Each row of a before or after table is a point. The points were changed in one or more steps. Then noise was added and the rows were shuffled. The steps act on columns, c1 being the first. Write out the steps. A step turns or swaps two columns, mirrors them in a line or flattens them onto one, adds a multiple of one to another, or multiplies or shifts one. Angles are multiples of 10 degrees, from the lower column toward the higher: turns from -170 to 170, lines from 10 to 170 but not 90. Use the fewest steps. Two steps may share a column if one is a turn and the other turns, adds or multiplies; they go together, in the order done. Otherwise the lowest column goes first.
(in the rows, 128 means zero)

Before, 10 rows:
[[108  96 123]
 [ 62 141 180]
 [119  92 108]
 [159 168 115]
 [149  75 122]
 [116 151  84]
 [101 159 145]
 [168 176  68]
 [104 132 105]
 [155 108 128]]
After (10 x 3):
[[162 113 128]
 [151 178 102]
 [160 183   9]
 [ 60 129 232]
 [117 145  36]
 [104 126  83]
 [ 98 153 165]
 [160  83 115]
 [125  93  89]
 [113  92 115]]
Steps: turn c1 and c2 by 10 degrees; multiply c3 by 2

Before (12 x 6):
[[157 200 124 160 136 184]
 [126  81 112 117 181 133]
 [136 216  90 133  69 152]
 [156 189 179 136 216 165]
 [ 62 108 113 150  78 101]
 [162 162 176  75 130 120]
 [107 186 103 150  99  49]
 [ 43 135 129  89 123 173]
 [125 215  97 118  73 160]
 [161 128 163 109 182 172]
 [110 185  95  17  84 198]
 [ 93 168 160  68 176 177]]
After:
[[115 237 136 138 101  90]
 [162  86 201 119 187 174]
 [ 89 114 203 116 173 200]
 [152 144 203 128 223 205]
 [118 116 121  92  93 237]
 [129  78 150 118 178 114]
 [ 66 140 145 130  79 100]
 [ 32  95 162 117 132 183]
 [120 175 135 125  76 221]
 [136 155 116 132  68 207]
 [161 171 196 100 129 143]
 [156 138 161 150 137 236]]
Steps: multiply c6 by 1.3; turn c2 and c6 by 40 degrees; shift c3 by 30; multiply c4 by 0.4

Before:
[[120 182  61  41 173 134 160 103 123 191  63]
 [218  61 148  86 179 147 150 148  98  93 129]
 [ 79  63 116  69 204  67  78 154 205 125  79]
 [150 177  87 131 158 143 169 163 202 182 147]
 [116 129 103 135 176 179 118  61 107 155  84]
 [127  97 112 163  93 113 166 123 151 174 144]
 [119 193 182 163 165 194 118  27 201 145 180]
 [140  76 114  59 155 100 157  53 188  98 152]
 [139  72  71 107 101 186  47  61 149 142 135]
 [179 199 136 129 126 158 133  53 191 115 120]
 [172  75  58 165 151 159  60  49 113 136 146]
 [114  74 134 145 111  98  53 104  73 140 177]
 [172  96 100 138 139 176 150 146 114  61 168]
 [142 186  98 138 225 157 139 100  93 155  62]]
After:
[[183  72 181 163 104 186  94  97 126 140 131]
 [ 99  64 129 187 218  71 123 109 145 125  77]
 [120  95 163 122 134 179 198 176 128  62 166]
 [125  96 149  99 101 120 217 127 120 172 143]
 [108 174 170 134 170 141 216 164 137 186 147]
 [114  73 131 105 110  98 102 104 130 139 180]
 [182  77 128 203 165  99 205  89 133  95 152]
 [223 199 120 126 133 157 182 119 128 119 121]
 [170  63  97 165 176 149 203 212 139  97 128]
 [175 186 178 224 167 138 216 108 136 189  62]
 [192 128 154 124 169 180 168  77 133 151  85]
 [192 184 157 130 213 150 190 120 143 154  60]
 [205  73 200 105 148 156 108 116 134 135 140]
 [174 193  81  84 171 196 164  58 138 146 177]]
Steps: turn c1 and c8 by 50 degrees; add -0.5 times c11 to c1; turn c3 and c4 by -170 degrees; flatten c5 and c9 onto the line at 10 degrees; shift c7 by 50
